Rows are points. The window is the flat piece filled in between its corners: a triangle in 3 columns, a solid with four corners in 4, and so on. A path goes straight from each point to the next, and from the last back to the first. After which points does the path pass through the window?

Window:
[[ 34  -5  23 -29]
 [-10  47  19  22]
 [-45 -36 -39   9]
 [-17  30  38  40]]
Path:
(1): [35 50 23 50]
(2): [-1 49 48 -7]
(3): [-53  17  23  15]
(4): [-15  25  12  44]
(5): [-22  18   0  43]
(6): [-58  21  17  -3]
(7): [-57  11  18  15]
(8): [-11  32 -15  57]
(9): [ 34  -4 -15  12]
(10): [-25   1  10 -29]
(11): [-17  39  62 -23]
(12): [22 26  4 50]
(13): [  4 -17  -5   5]
(14): [-11 -12   1 -26]
(15): [-43 -11  31 -14]
(16): [ 8 -5 -1 20]
Through the window after points: 13

Window, 8 rows:
[[ 58  -7  48 -17  -8 -65  34  34]
 [ 27 -12  27   4  42   9  -9  55]
 [ 29  15  -2  17  -4  48   0 -52]
 [ -5  18   5  39 -67 -47 -38  16]
 [ 11  50  25 -60 -14  10 -18 -15]
 [-13  47  38  21  28 -39   3  17]
 [-26 -13  19 -17 -45  60   6 -40]
 [-58  51 -54 -16 -53 -18 -28 -36]]
Path:
(1): [ 48  33  34  19 -16   3  25  49]
(2): [  8  50   0  20 -31  26  11  -9]
(3): [  6 -12   7   6 -13 -14 -34 -28]
(4): [  8   9   9 -17 -15  -6 -20 -46]
(5): [  0  36 -11  23 -28   2  11  17]
(6): [ 10  30  46  12 -20  19  40  22]
(7): [  1 -23   5 -25   9 -15 -61 -39]
(8): [ -2 -17  26   3  -2 -47 -42 -24]
(9): [ 12  49  -1  17 -59  22   7  40]
(10): [ -3  15  17   1 -51  46  19   8]
(11): [-14 -22  21 -19   3  22 -18 -33]
(12): [  9  -6  30   4  22 -65 -28 -16]
(13): [ 35  58  -1 -16 -17  20   5  30]
(14): [-11  55   9  16 -24 -12  16  38]
(15): [ -9   6  26  16  -3 -48 -42 -25]
(16): [ 12 -15  43  -6  19 -13 -21   3]
Through the window after points: 2, 4, 8, 10, 14

Window:
[[-35  58  13 -15  39  16 -29   5  -3]
 [-34  -2  48  15  48   2 -38  15   4]
 [ 34 -37 -31 -30   1  -5  25 -58 -46]
 [-14  34  22  33   5  13 -58  -6 -18]
 [-50   7   4  19   3  37 -13   6   6]
 [ 14  16  49   3 -16   0   8  12  26]
 [ 42 -31 -39   0  -8 -62   0  11  54]
 [ 20 -34 -27  -6 -29 -91  40 -56  24]
 [ 47 -20 -27  19  14 -31  43 -62  28]]
Path:
(1): [ 10  -7 -11   6  -2 -21  16   0 -15]
(2): [-19  -4  13  -9 -11 -40 -23 -40  43]
(3): [ 20 -32 -12  -1  -7 -42  10 -69  57]
(4): [ 18  -1 -22  11  -2 -48  40 -10 -19]
(5): [ 10   0 -12  12  -2 -24  21 -16 -10]
(6): [ 21   7 -20 -24  11  -5 -15 -63  24]
(7): [ 21   6  -5  -1 -20  -5 -43 -61  18]
(8): [-32 -22   2  18  59 -17  37  31 -27]
(9): [ 10 -25 -10  19 -13 -54  31  27 -17]
(10): [ 24 -14  -1  -5   9   4 -30 -71  30]
(11): [ 17 -20 -13 -31  16  19   2 -52  67]
(12): [ 18   7 -11  38   2 -55  -1   7 -16]
Through the window after points: 3, 11
